Each point is reached from the start by the listed moves, each made once or not at all, plus a little noise. Say if it took an odd or an even number of moves. Then give how often each move was made.
In the rows, zero is written as 128.

Moves:
(1): 137; 102; 145; 154; 129
(2): 153; 154; 105; 133; 131
(3): 141; 139; 193; 139; 136
Start: 143; 119; 147; 120; 126
Points:
176; 117; 140; 153; 128 => even (1, 1, 0)
151; 91; 165; 147; 127 => odd (1, 0, 0)
189; 127; 205; 166; 135 => odd (1, 1, 1)

Moves:
(1): 145; 132; 139; 148; 138; 141; 134; 122
(2): 100; 157; 171; 145; 122; 111; 159; 131
(3): 155; 114; 162; 120; 119; 114; 109; 103
(4): 105; 112; 121; 156; 119; 125; 119; 135
(5): 112; 119; 140; 138; 153; 155; 142; 121
(6): 121; 117; 130; 122; 83; 160; 126; 125
(7): 151; 100; 116; 129; 119; 110; 188; 114
(8): 138; 108; 136; 122; 138; 136; 111; 155
Start: 127; 130; 117; 139; 118; 147; 143; 119
Points:
172; 73; 163; 156; 91; 188; 202; 63 => odd (1, 0, 1, 0, 1, 1, 1, 0)
120; 134; 195; 141; 60; 149; 153; 94 => odd (0, 1, 1, 0, 0, 1, 0, 0)
152; 96; 127; 170; 143; 168; 222; 92 => odd (1, 0, 0, 0, 1, 0, 1, 0)

Moves:
(1): 177; 131; 118; 120; 124; 137; 140; 138; 123; 137; 120; 108; 87
(2): 124; 169; 139; 115; 110; 136; 135; 128; 144; 141; 106; 121; 134
(3): 127; 135; 162; 128; 162; 142; 101; 144; 125; 106; 121; 98; 111
(4): 121; 131; 118; 153; 125; 148; 124; 115; 136; 124; 130; 119; 124
(5): 143; 157; 102; 128; 169; 102; 127; 131; 120; 111; 129; 132; 90
(6): 131; 132; 132; 120; 149; 165; 135; 112; 106; 123; 144; 140; 133
(7): 103; 116; 168; 147; 112; 114; 174; 113; 140; 106; 132; 118; 122
(8): 123; 123; 109; 128; 140; 135; 135; 136; 121; 120; 109; 127; 124
(9): 126; 130; 132; 109; 136; 136; 138; 118; 164; 155; 123; 136; 108
(10): 141; 136; 143; 142; 153; 124; 167; 142; 124; 175; 139; 133; 127
(11): 136; 131; 129; 136; 123; 131; 144; 170; 125; 119; 153; 165; 132
(12): 153; 146; 140; 152; 131; 128; 115; 112; 139; 124; 94; 158; 115
Start: 113; 119; 139; 123; 134; 131; 109; 124; 132; 143; 136; 134; 123
Points:
174; 208; 143; 133; 177; 162; 111; 180; 138; 112; 127; 105; 32 => even (1, 1, 1, 1, 1, 0, 0, 0, 0, 0, 1, 0)
138; 215; 189; 176; 194; 163; 217; 116; 180; 168; 130; 207; 52 => odd (0, 1, 0, 1, 1, 1, 1, 0, 1, 1, 1, 1)
182; 184; 188; 127; 150; 163; 87; 129; 147; 141; 70; 107; 55 => even (1, 1, 1, 0, 0, 0, 0, 0, 0, 0, 0, 1)
161; 127; 221; 143; 197; 174; 188; 129; 109; 155; 149; 87; 62 => odd (1, 0, 1, 0, 0, 1, 1, 0, 0, 1, 0, 0)

Moves:
(1): 139; 103; 129; 119; 134; 123; 121; 130; 136; 142; 124; 167; 138; 110; 127; 113; 124; 140; 129; 113; 152
(2): 151; 175; 128; 103; 105; 117; 149; 121; 146; 137; 113; 144; 113; 126; 133; 146; 152; 155; 143; 128; 123
(3): 112; 137; 155; 111; 125; 137; 115; 116; 125; 135; 123; 105; 123; 133; 129; 115; 130; 127; 124; 115; 144
(4): 152; 126; 163; 159; 135; 121; 134; 131; 126; 130; 143; 117; 141; 139; 128; 132; 148; 146; 141; 160; 154
(5): 116; 143; 125; 117; 178; 147; 146; 116; 141; 118; 159; 138; 117; 149; 141; 132; 135; 125; 144; 138; 132
(6): 144; 105; 106; 122; 115; 167; 145; 129; 126; 137; 147; 123; 140; 126; 140; 146; 122; 91; 149; 121; 133
(7): 135; 129; 129; 129; 138; 130; 168; 169; 117; 122; 124; 127; 135; 115; 136; 116; 139; 140; 92; 130; 117
(8): 146; 124; 127; 128; 146; 113; 119; 153; 127; 136; 112; 119; 119; 116; 138; 138; 122; 121; 137; 152; 123
(9): 112; 125; 119; 136; 137; 130; 123; 143; 145; 152; 132; 124; 158; 123; 123; 117; 112; 133; 141; 112; 121
(10): 124; 129; 110; 132; 127; 119; 129; 96; 111; 152; 122; 143; 127; 117; 142; 130; 126; 133; 120; 139; 124
(11): 114; 141; 127; 104; 122; 122; 149; 155; 142; 135; 152; 125; 124; 102; 103; 134; 123; 112; 130; 141; 114
(12): 106; 139; 141; 134; 119; 150; 118; 139; 133; 133; 141; 184; 126; 144; 166; 128; 157; 117; 105; 140; 145
(13): 124; 130; 122; 115; 142; 141; 119; 136; 116; 124; 146; 140; 158; 136; 102; 135; 162; 148; 138; 126; 113
(14): 148; 128; 105; 122; 143; 126; 121; 117; 147; 159; 132; 123; 126; 175; 118; 133; 117; 142; 88; 149; 134
(15): 116; 124; 135; 110; 115; 123; 107; 133; 124; 124; 154; 132; 138; 123; 160; 155; 109; 146; 116; 130; 126
(16): 137; 116; 146; 125; 141; 116; 131; 109; 148; 134; 127; 120; 124; 116; 132; 156; 128; 129; 103; 128; 102
(17): 120; 101; 118; 129; 124; 130; 131; 123; 127; 141; 140; 120; 114; 140; 138; 119; 153; 142; 138; 118; 132
(18): 118; 117; 124; 138; 130; 160; 141; 142; 136; 142; 134; 149; 111; 132; 112; 144; 114; 161; 128; 154; 116
(19): 119; 126; 154; 130; 124; 109; 137; 140; 109; 131; 133; 139; 134; 141; 132; 129; 122; 126; 151; 130; 107
(20): 122; 118; 123; 108; 112; 125; 130; 116; 136; 127; 116; 132; 140; 135; 124; 118; 131; 132; 130; 143; 127
Start: 119; 140; 117; 147; 114; 82; 148; 140; 132; 131; 85; 126; 120; 150; 133; 123; 132; 145; 107; 141; 97
Points:
179; 131; 82; 82; 115; 76; 185; 174; 195; 204; 91; 116; 162; 150; 182; 193; 112; 182; 54; 185; 53 => odd (0, 1, 0, 0, 0, 1, 1, 1, 1, 0, 0, 0, 0, 1, 1, 1, 0, 0, 0, 1)
139; 78; 56; 62; 192; 102; 158; 129; 170; 225; 193; 168; 140; 151; 166; 206; 147; 165; 91; 186; 73 => odd (1, 0, 0, 0, 1, 1, 0, 1, 0, 1, 1, 0, 1, 1, 1, 1, 1, 0, 0, 0)
82; 108; 196; 137; 138; 84; 139; 200; 189; 249; 168; 147; 120; 199; 179; 185; 127; 209; 73; 235; 81 => even (0, 0, 1, 1, 0, 0, 0, 1, 1, 0, 1, 1, 0, 1, 1, 1, 1, 1, 1, 0)
103; 189; 159; 117; 96; 65; 159; 143; 146; 171; 74; 125; 138; 158; 140; 118; 133; 173; 152; 117; 82 => even (0, 1, 1, 0, 0, 0, 0, 0, 1, 0, 0, 0, 0, 0, 0, 0, 0, 0, 1, 0)

Moves:
(1): 150; 132; 124; 126; 127; 104; 122; 140; 133; 107; 135; 121; 124; 138; 120; 123; 139; 147; 123; 115; 131; 99; 116; 151; 122; 131
(2): 127; 155; 129; 138; 116; 122; 132; 113; 128; 137; 122; 126; 132; 118; 104; 118; 150; 126; 110; 111; 135; 124; 120; 119; 155; 161
(3): 134; 127; 150; 111; 118; 134; 111; 128; 132; 130; 118; 139; 121; 125; 97; 136; 144; 132; 129; 119; 127; 129; 160; 150; 135; 124
(4): 121; 114; 129; 153; 124; 122; 122; 124; 135; 121; 131; 147; 123; 137; 128; 145; 145; 119; 110; 130; 118; 124; 123; 126; 124; 137
(5): 119; 146; 139; 126; 145; 134; 120; 122; 131; 125; 107; 133; 135; 153; 136; 133; 118; 137; 132; 146; 132; 129; 117; 132; 114; 126
(6): 129; 118; 118; 131; 144; 158; 120; 124; 138; 126; 118; 121; 134; 105; 125; 124; 141; 116; 121; 143; 140; 122; 140; 122; 139; 116
(7): 123; 124; 124; 136; 120; 126; 139; 122; 111; 122; 110; 138; 122; 153; 130; 123; 129; 118; 122; 142; 135; 128; 122; 109; 124; 124
(8): 138; 144; 120; 128; 145; 126; 153; 163; 123; 147; 109; 144; 119; 126; 110; 139; 103; 147; 110; 111; 121; 118; 144; 132; 107; 129
(9): 125; 106; 121; 119; 132; 128; 129; 122; 164; 130; 132; 135; 112; 125; 129; 114; 123; 111; 122; 128; 143; 131; 130; 138; 127; 134
(10): 173; 117; 121; 114; 141; 132; 131; 109; 133; 158; 113; 120; 130; 119; 126; 130; 146; 146; 108; 114; 138; 137; 158; 119; 120; 143
(11): 128; 130; 129; 131; 143; 137; 118; 121; 130; 134; 141; 104; 112; 141; 106; 141; 137; 128; 124; 116; 148; 131; 140; 114; 118; 132
(12): 129; 141; 130; 109; 136; 145; 128; 115; 117; 113; 137; 140; 127; 128; 134; 124; 125; 118; 135; 129; 127; 118; 131; 121; 126; 131
(13): 122; 130; 130; 129; 132; 131; 127; 138; 122; 120; 132; 144; 152; 125; 130; 134; 133; 124; 121; 140; 143; 139; 123; 130; 111; 127
(14): 117; 137; 108; 130; 109; 123; 106; 133; 127; 150; 136; 126; 139; 160; 132; 124; 103; 135; 127; 130; 129; 107; 122; 129; 137; 138
(15): 121; 131; 136; 132; 127; 115; 114; 129; 127; 120; 143; 130; 129; 116; 145; 114; 120; 110; 106; 135; 136; 132; 152; 121; 120; 126
(16): 138; 152; 106; 100; 144; 136; 127; 135; 136; 116; 124; 126; 111; 122; 142; 137; 144; 100; 140; 136; 126; 136; 121; 120; 136; 116
(17): 109; 122; 134; 119; 128; 125; 116; 146; 119; 154; 136; 130; 124; 126; 136; 123; 146; 116; 109; 124; 132; 121; 111; 131; 136; 145
(18): 125; 134; 133; 125; 132; 131; 139; 138; 134; 130; 137; 132; 133; 129; 138; 130; 135; 132; 133; 153; 126; 127; 135; 122; 137; 120
(19): 135; 133; 143; 139; 134; 118; 130; 135; 131; 136; 119; 140; 130; 125; 123; 132; 120; 120; 149; 144; 124; 122; 122; 115; 116; 133
(20): 138; 122; 132; 119; 126; 134; 126; 125; 119; 129; 134; 124; 132; 129; 118; 114; 112; 120; 119; 158; 118; 138; 127; 148; 134; 147
(21): 117; 128; 130; 146; 99; 128; 110; 112; 125; 133; 137; 131; 91; 121; 130; 130; 128; 156; 120; 147; 144; 122; 124; 128; 144; 126
(22): 146; 129; 132; 144; 136; 143; 119; 140; 124; 127; 124; 137; 130; 135; 130; 113; 123; 131; 136; 122; 123; 149; 123; 126; 131; 132
(23): 128; 125; 100; 135; 152; 109; 123; 127; 120; 125; 124; 135; 119; 127; 109; 120; 144; 138; 131; 136; 118; 133; 156; 146; 126; 139
(24): 140; 138; 133; 141; 118; 122; 137; 110; 123; 148; 140; 136; 141; 131; 127; 117; 140; 117; 122; 126; 141; 115; 130; 161; 122; 115
Start: 165; 131; 123; 106; 124; 116; 117; 142; 127; 124; 142; 101; 130; 146; 134; 104; 107; 131; 130; 146; 117; 116; 121; 146; 135; 86
Points:
233; 129; 133; 88; 153; 142; 63; 116; 201; 133; 113; 141; 69; 138; 112; 113; 172; 134; 103; 237; 151; 95; 155; 180; 149; 99 => even (1, 0, 1, 1, 1, 1, 0, 0, 1, 1, 0, 0, 0, 0, 0, 1, 0, 1, 1, 1, 1, 0, 0, 0)
210; 188; 92; 72; 177; 146; 67; 159; 102; 175; 102; 120; 97; 201; 110; 113; 109; 135; 70; 217; 185; 60; 114; 122; 99; 133 => odd (1, 0, 0, 0, 1, 1, 1, 1, 0, 1, 1, 1, 1, 1, 0, 1, 1, 0, 1, 1, 1, 0, 0, 0)
181; 150; 142; 126; 163; 142; 72; 103; 188; 166; 131; 108; 115; 116; 117; 96; 148; 127; 72; 215; 217; 130; 171; 97; 133; 129 => odd (0, 1, 0, 0, 1, 1, 0, 0, 1, 1, 1, 0, 1, 0, 1, 0, 0, 1, 1, 0, 1, 0, 0, 0)
214; 124; 126; 120; 162; 134; 88; 116; 93; 176; 143; 150; 105; 193; 87; 103; 214; 118; 81; 150; 147; 115; 200; 164; 132; 113 => odd (0, 0, 1, 1, 0, 0, 1, 0, 0, 1, 1, 1, 0, 0, 0, 0, 1, 1, 0, 0, 0, 1, 1, 1)
158; 126; 101; 159; 109; 67; 30; 137; 141; 159; 182; 156; 95; 207; 140; 35; 113; 128; 47; 204; 150; 74; 121; 249; 134; 148 => even (1, 0, 0, 1, 1, 0, 0, 0, 1, 0, 0, 0, 0, 1, 1, 0, 1, 0, 0, 1, 1, 1, 1, 1)
198; 181; 99; 132; 98; 101; 110; 144; 95; 230; 124; 172; 114; 178; 112; 104; 144; 114; 33; 192; 158; 84; 104; 154; 134; 164 => odd (0, 1, 0, 1, 0, 0, 1, 1, 0, 1, 0, 0, 1, 1, 0, 1, 1, 0, 1, 1, 1, 0, 0, 1)
221; 181; 91; 95; 159; 156; 45; 115; 123; 91; 147; 99; 56; 130; 39; 77; 183; 133; 113; 167; 142; 110; 170; 191; 187; 129 => odd (1, 1, 1, 0, 0, 1, 0, 0, 0, 0, 1, 1, 0, 0, 0, 1, 0, 0, 0, 1, 1, 1, 1, 0)
169; 141; 177; 137; 187; 161; 80; 162; 133; 156; 121; 197; 114; 175; 102; 98; 134; 56; 58; 179; 186; 106; 171; 154; 65; 95 => odd (0, 0, 1, 1, 1, 1, 1, 1, 1, 0, 1, 1, 1, 0, 1, 0, 1, 0, 1, 0, 0, 1, 0, 1)

Moves:
(1): 151; 119; 137; 115; 117; 144; 106; 132; 139; 134; 157; 130; 136; 109; 116; 137; 123; 123; 123; 155; 131; 118; 143; 125; 119
(2): 127; 145; 132; 129; 119; 133; 139; 95; 121; 127; 118; 135; 106; 127; 125; 118; 132; 112; 130; 114; 139; 143; 137; 136; 103
(3): 103; 125; 136; 131; 133; 141; 135; 130; 124; 138; 133; 129; 144; 121; 140; 127; 119; 127; 119; 129; 123; 123; 142; 144; 123
(4): 126; 154; 138; 134; 140; 124; 123; 114; 130; 133; 135; 134; 136; 129; 128; 122; 123; 142; 115; 127; 126; 127; 132; 122; 134
(5): 139; 141; 122; 113; 141; 139; 129; 136; 111; 109; 108; 136; 137; 120; 134; 115; 133; 143; 129; 149; 138; 145; 136; 128; 119
(6): 136; 102; 121; 144; 120; 143; 143; 125; 117; 125; 120; 134; 140; 125; 127; 131; 125; 126; 123; 126; 144; 134; 129; 116; 135
(7): 132; 114; 124; 130; 130; 124; 128; 117; 120; 147; 119; 150; 127; 124; 126; 111; 115; 132; 137; 122; 112; 116; 127; 126; 123
(8): 131; 130; 133; 139; 132; 121; 144; 142; 128; 128; 126; 144; 127; 140; 108; 126; 131; 133; 141; 137; 120; 137; 126; 131; 98
(9): 131; 128; 130; 133; 139; 130; 130; 135; 121; 131; 131; 122; 137; 121; 138; 107; 137; 131; 129; 125; 141; 118; 114; 135; 131
(10): 131; 123; 129; 124; 111; 133; 126; 136; 132; 136; 120; 128; 129; 122; 123; 128; 141; 148; 129; 121; 122; 119; 116; 136; 142
(11): 125; 135; 129; 129; 126; 131; 123; 127; 114; 142; 134; 131; 138; 126; 138; 129; 114; 139; 141; 139; 138; 144; 134; 126; 117
(12): 133; 112; 144; 128; 116; 117; 119; 132; 118; 127; 132; 144; 116; 139; 140; 131; 135; 132; 131; 103; 145; 120; 139; 122; 119
(13): 128; 143; 111; 124; 129; 136; 139; 128; 119; 126; 139; 143; 150; 120; 125; 127; 128; 105; 127; 126; 137; 115; 118; 100; 134
(14): 117; 120; 117; 124; 129; 133; 126; 130; 124; 150; 127; 122; 135; 146; 125; 108; 132; 114; 116; 126; 124; 116; 125; 110; 119
(15): 141; 140; 113; 133; 130; 110; 153; 134; 104; 140; 128; 105; 138; 137; 141; 139; 142; 124; 129; 132; 117; 129; 139; 135; 124
(16): 137; 125; 123; 106; 145; 126; 135; 112; 127; 128; 128; 120; 120; 132; 118; 142; 148; 133; 137; 121; 126; 133; 135; 128; 131
(17): 107; 126; 121; 145; 127; 122; 111; 124; 128; 116; 133; 137; 123; 125; 127; 129; 136; 122; 118; 142; 123; 138; 132; 136; 133
(18): 127; 131; 126; 130; 115; 128; 137; 111; 130; 113; 124; 135; 133; 145; 143; 120; 135; 132; 144; 118; 137; 130; 134; 121; 127
(19): 119; 132; 128; 136; 131; 124; 125; 118; 116; 123; 119; 118; 130; 129; 113; 129; 129; 121; 135; 132; 138; 118; 133; 118; 122
(20): 126; 123; 124; 120; 127; 128; 149; 120; 130; 146; 112; 136; 119; 121; 122; 135; 138; 125; 126; 145; 137; 123; 139; 129; 135
(21): 121; 112; 124; 132; 119; 124; 135; 117; 105; 117; 125; 127; 126; 131; 121; 125; 122; 153; 118; 132; 138; 126; 112; 126; 125
(22): 125; 124; 149; 104; 122; 114; 128; 119; 137; 122; 119; 126; 141; 128; 125; 127; 137; 97; 126; 139; 126; 152; 133; 121; 123
(23): 115; 126; 116; 148; 114; 116; 146; 145; 134; 128; 130; 126; 124; 105; 97; 110; 112; 121; 130; 127; 143; 128; 151; 148; 131
(24): 136; 137; 121; 126; 122; 137; 120; 128; 138; 115; 127; 147; 137; 137; 112; 139; 119; 113; 130; 133; 132; 137; 124; 150; 144
Start: 115; 134; 126; 113; 128; 127; 119; 142; 131; 150; 113; 132; 149; 134; 128; 129; 133; 138; 138; 145; 116; 129; 116; 128; 136
Points:
175; 159; 100; 60; 156; 155; 142; 127; 90; 155; 125; 143; 249; 130; 108; 116; 172; 79; 114; 195; 149; 144; 134; 91; 141 => odd (1, 0, 0, 1, 1, 1, 0, 0, 1, 0, 0, 0, 1, 1, 1, 1, 0, 0, 0, 0, 0, 1, 0, 1)
103; 103; 103; 131; 106; 179; 143; 134; 66; 205; 90; 184; 222; 81; 68; 63; 96; 176; 120; 212; 182; 101; 154; 144; 134 => odd (1, 0, 1, 1, 1, 1, 1, 0, 1, 1, 1, 0, 0, 1, 0, 0, 0, 0, 1, 1, 1, 0, 1, 1)
121; 126; 138; 92; 161; 151; 155; 134; 97; 119; 74; 156; 210; 135; 92; 120; 158; 109; 158; 183; 152; 174; 136; 148; 111 => odd (0, 0, 1, 0, 1, 1, 0, 1, 1, 0, 0, 0, 0, 0, 0, 1, 0, 0, 1, 0, 0, 1, 0, 1)
136; 109; 137; 93; 105; 142; 129; 146; 93; 145; 113; 211; 196; 107; 110; 135; 153; 101; 145; 227; 175; 176; 164; 82; 89 => even (1, 0, 0, 0, 1, 1, 0, 1, 0, 0, 1, 1, 1, 0, 0, 0, 1, 0, 0, 1, 0, 1, 0, 0)
172; 162; 111; 108; 118; 146; 175; 108; 96; 176; 131; 154; 178; 123; 86; 147; 176; 130; 142; 149; 126; 129; 138; 105; 104 => odd (1, 1, 0, 1, 0, 1, 0, 1, 0, 1, 0, 0, 1, 0, 1, 1, 0, 0, 0, 0, 0, 0, 0, 0)
141; 97; 134; 73; 98; 139; 156; 104; 81; 125; 55; 188; 154; 175; 78; 110; 181; 132; 142; 137; 162; 183; 120; 124; 86 => odd (0, 1, 0, 0, 1, 1, 0, 1, 0, 1, 0, 1, 0, 1, 0, 1, 0, 0, 0, 0, 1, 1, 0, 1)
132; 98; 126; 108; 109; 145; 144; 145; 95; 211; 122; 171; 231; 148; 106; 122; 112; 87; 146; 201; 103; 155; 159; 131; 80 => even (1, 0, 1, 0, 0, 1, 1, 1, 0, 0, 1, 0, 0, 1, 1, 0, 0, 0, 0, 0, 0, 1, 0, 1)
112; 171; 94; 95; 108; 158; 144; 91; 87; 187; 124; 155; 182; 105; 91; 170; 166; 94; 147; 197; 142; 133; 171; 154; 128 => even (1, 1, 1, 0, 0, 0, 0, 0, 0, 1, 1, 0, 1, 0, 1, 1, 1, 0, 1, 1, 0, 0, 0, 1)
84; 75; 111; 112; 98; 125; 181; 107; 46; 229; 60; 131; 208; 138; 120; 110; 137; 136; 130; 179; 126; 122; 136; 106; 115 => odd (0, 0, 1, 0, 0, 1, 1, 0, 0, 1, 1, 0, 0, 1, 1, 0, 0, 0, 1, 1, 1, 1, 0, 0)
89; 114; 116; 139; 118; 174; 119; 137; 82; 148; 113; 167; 213; 141; 119; 99; 130; 138; 147; 217; 151; 152; 170; 104; 69 => even (1, 0, 1, 0, 1, 1, 0, 1, 0, 0, 1, 0, 0, 1, 0, 0, 1, 1, 1, 0, 0, 0, 0, 0)
